Each point is reached from the start by the listed moves, each made once or not at all, plus a little noise. Say if it took an odd or an even number of moves. Then give how often each move was made.
In the rows, zero is written as 128.

Moves:
(1): [177 137 138 121 157]
(2): [129 168 117 134 128]
Start: [152 118 145 110 124]
Points:
[199 169 142 105 152] -> even (1, 1)

Moves:
(1): [159 140 141 126 133 135 115 137 130 138]
(2): [127 169 128 127 119 120 140 128 150 133]
(3): [116 128 164 133 127 131 121 127 133 130]
(4): [132 142 120 160 142 141 131 130 121 128]
(5): [123 134 128 113 152 130 137 114 131 124]
(6): [120 142 134 110 116 162 124 128 118 128]
(7): [130 115 133 121 127 124 169 144 132 104]
(8): [124 140 125 115 147 137 109 151 136 109]
Start: [121 160 135 145 130 146 140 122 138 134]
Points:
[128 232 180 119 167 157 120 140 177 126] -> odd (1, 1, 1, 0, 1, 0, 0, 1)
[149 238 138 159 160 167 123 156 163 130] -> even (1, 1, 0, 1, 0, 0, 0, 1)
[108 174 175 156 130 190 173 142 128 110] -> even (0, 0, 1, 1, 0, 1, 1, 0)
[132 200 185 142 155 207 143 172 141 102] -> even (1, 0, 1, 1, 0, 1, 1, 1)
[144 173 159 117 123 184 164 148 134 120] -> odd (1, 0, 0, 0, 0, 1, 1, 0)
[118 215 138 151 122 180 195 140 146 114] -> even (0, 1, 0, 1, 0, 1, 1, 0)

Moves:
(1): [159 112 123 145 136 117 129 139 121 123 138 135 114 128 141 115]
(2): [145 173 125 117 142 115 143 115 121 128 129 130 126 128 108 129]
(3): [140 142 168 132 124 122 124 143 132 124 133 124 133 134 128 131]
(4): [114 134 121 157 129 130 121 118 139 125 124 133 124 130 127 128]
(5): [114 124 132 107 164 128 107 133 120 120 133 127 116 128 119 137]
(6): [147 130 128 129 135 152 117 138 119 114 110 131 144 118 123 141]
(7): [116 112 133 133 134 139 171 140 133 127 126 144 120 142 128 129]
(8): [121 138 118 130 130 125 127 155 123 133 136 124 150 133 131 133]
(9): [139 129 119 125 135 127 122 152 163 129 123 131 142 106 121 124]
(10): [135 130 142 135 146 140 131 115 129 157 140 126 134 119 134 144]
(11): [133 134 124 111 125 151 134 115 129 108 180 131 119 135 134 128]
(12): [130 126 133 127 124 133 120 141 126 141 126 152 131 139 126 108]
(13): [136 124 135 120 149 125 138 107 124 120 137 126 169 125 115 122]
(14): [137 122 118 132 120 134 122 121 144 132 109 119 127 166 135 117]
Start: [126 100 123 136 149 119 140 155 126 130 108 143 130 135 108 130]
Points:
[196 151 163 107 189 141 145 138 171 145 158 159 190 161  92 106] -> even (0, 1, 1, 0, 0, 0, 0, 0, 1, 1, 1, 1, 1, 1)
[192 147 163 129 249 122 124 156 148 126 194 179 158 126  82 115] -> even (1, 1, 1, 1, 1, 0, 0, 0, 1, 1, 1, 1, 1, 0)
[196  94 136 131 219 133 102 220 146 103  99 138 204 150  95 127] -> even (1, 0, 1, 0, 1, 1, 0, 1, 1, 0, 0, 0, 1, 1)
[127  97 148 133 177 158 138 193 183 113 137 184 124 188 103 107] -> even (0, 0, 1, 1, 1, 0, 1, 0, 1, 0, 1, 1, 0, 1)
[217 130 154 129 178 150 178 215 148  98 149 198 135 141  89 109] -> even (1, 1, 1, 0, 0, 1, 1, 0, 1, 0, 1, 1, 0, 0)
[151 166 145 157 174  98 141 148 142 121 107 130 196 186  86 122] -> even (0, 1, 1, 1, 0, 0, 0, 1, 0, 0, 0, 0, 1, 1)
[130  66 115 155 184 155 145 170 142 105 143 187  90 209 120  95] -> odd (1, 0, 0, 1, 1, 0, 1, 0, 0, 0, 1, 1, 0, 1)
[222 120 113 128 226 166 191 148 155 116 152 165 172 152  96 127] -> odd (1, 1, 0, 0, 0, 1, 1, 0, 1, 1, 1, 0, 1, 1)
